Rows are points. The points of each table are mixes of a few directions, plus a little noise. Count the directions of each table, and those that both share. Where both have some left over, give the other angles between the two spaces (their principal angles), to ten degrees, smallest first.
In the rows, zero is written as 128.

First (5 x 3):
[[128 132 126]
 [139 230  86]
 [128 130 127]
 [121  63 155]
 [123  84 146]]
Second:
[[103 149 114]
 [175  85  78]
 [ 77 173 156]
 [116 138 111]
 [169  94 183]]
Directions: first 1, second 2, shared 0; angles 50

First (8 x 4):
[[186 147 103 113]
 [152  55 108 151]
 [165 245 123  83]
 [ 66 138 156 133]
 [116 106 131 138]
 [109 102 134 138]
 [ 66 121 152 138]
 [161 106 111 132]]
Second:
[[122  90 146 122]
 [151 133 118 124]
 [122 164 155  94]
 [164 168 143  80]
 [ 81  86  78 220]]
Directions: first 2, second 3, shared 2

First (10 x 8):
[[131 162  88 125 103 139  96 106]
 [132 144 135 136 138 120 127 128]
 [143  49 183 144 154 185 172 148]
 [119  98  97 107 107 145 106 121]
 [100 177  94  99  68  81 154 121]
 [136 126 128 139 200  94  49 132]
 [114  81 120 105  84 157 166 131]
 [117 151  71 105  70 140 111 104]
 [156 188 165 173 185 111 114 129]
 [131 103 200 146 171 109 185 160]]
Second (10 x 8):
[[109 151 135 102  85 146 121 131]
 [112 134 249 118 118 153 213 167]
 [145 159 126 160 133  80 132 167]
 [137 106 158 147 163 121 157 134]
 [103 183 143  89  51 144 117 148]
 [147 120 144 165 169  97 152 148]
 [147 103  72 147 163 112  97 103]
 [115 148  87  99  84 145  86 111]
 [136  58 103 129 181 154 121  74]
 [133 116  66 123 132 129  83  98]]
Directions: first 4, second 3, shared 1; angles 40, 50

First:
[[140 121 126 134 130 135 133 135 118 132 118]
 [113 115 160 206 180 192 155 141  99 153 111]
 [105 176  90  64  85  62 106 104 151  99 137]
 [139 106 146 153 145 156 135 138 120 139 127]
 [ 55 180 134  87 118  74  96  83 192 105 191]
 [149  83 166 177 165 183 143 148 116 153 129]
 [ 69 135 180 192 184 173 135 113 142 146 158]
 [182  84 130  93 106 115 115 142 144 126 144]
 [ 41 228  86  98 109  70 116  85 138  99 123]
 [190  97 104 116 107 132 138 154  96 130  91]
 [229  81  87  88  81 116 134 166  92 124  79]]
Second (10 x 11):
[[112 109  75 150 160  85 134 112 126 104 187]
 [140 122 179  87  99 161 134  94 118 105  72]
 [ 95 114 166 105  92  91 139 122  85 102 194]
 [162 182 132 108 167 122  94 117 145 167 172]
 [ 88  87  86 182 113 146 147 172 139 118  97]
 [125 137 132 105 106 181 189 129  86 168 106]
 [159 100  74 169 148  71 173 138 115 127  65]
 [146 125  93 149 151 183 123 127 170 136  49]
 [129 125 117 164 160  83  42 139 196  91 155]
 [122 179 227  61  83 157 106 130 100 161 183]]
Directions: first 3, second 6, shared 0; angles 30, 60, 80

First, 8 rows:
[[108 119 145 151  95 138 113 134 120 132 136 142 137 127]
 [121 135 140 139 128 138 130 148 126 136 139 145 137 127]
 [113 127 143 166 116 133 130 146 112 120 156 138 144 116]
 [248 107  95  59 249  96 218  66 161 133 110  69  84 165]
 [ 91 150 113 138 107 122 100 141 117 105 123 121 137 102]
 [ 99 163 123 115 127 138 107 165 132 136 125 151 140 112]
 [121 126 118 133 120 117 122 116 122 110 124 109 125 119]
 [123  95 154 122  85 142 104 107 135 156 109 143 119 154]]
Second:
[[153 115 105 118 154 111 154 111 123 130 110 129 118 147]
 [ 85 149 165 144  85 154  85 158 137 124 156 126 145  99]
 [167 108  96 113 168 103 168 102 118 132 102 130 113 154]
 [ 81 151 171 148  76 158  80 160 138 124 160 126 148  95]
 [ 74 156 175 148  72 160  73 164 141 123 164 125 149  90]
 [179 102  82 107 181  97 180  94 117 133  93 131 107 164]
 [118 132 137 132 119 134 117 135 129 127 134 128 130 121]
 [165 109  93 114 167 106 166 101 120 134 102 129 113 155]]
Directions: first 4, second 1, shared 0; angles 30
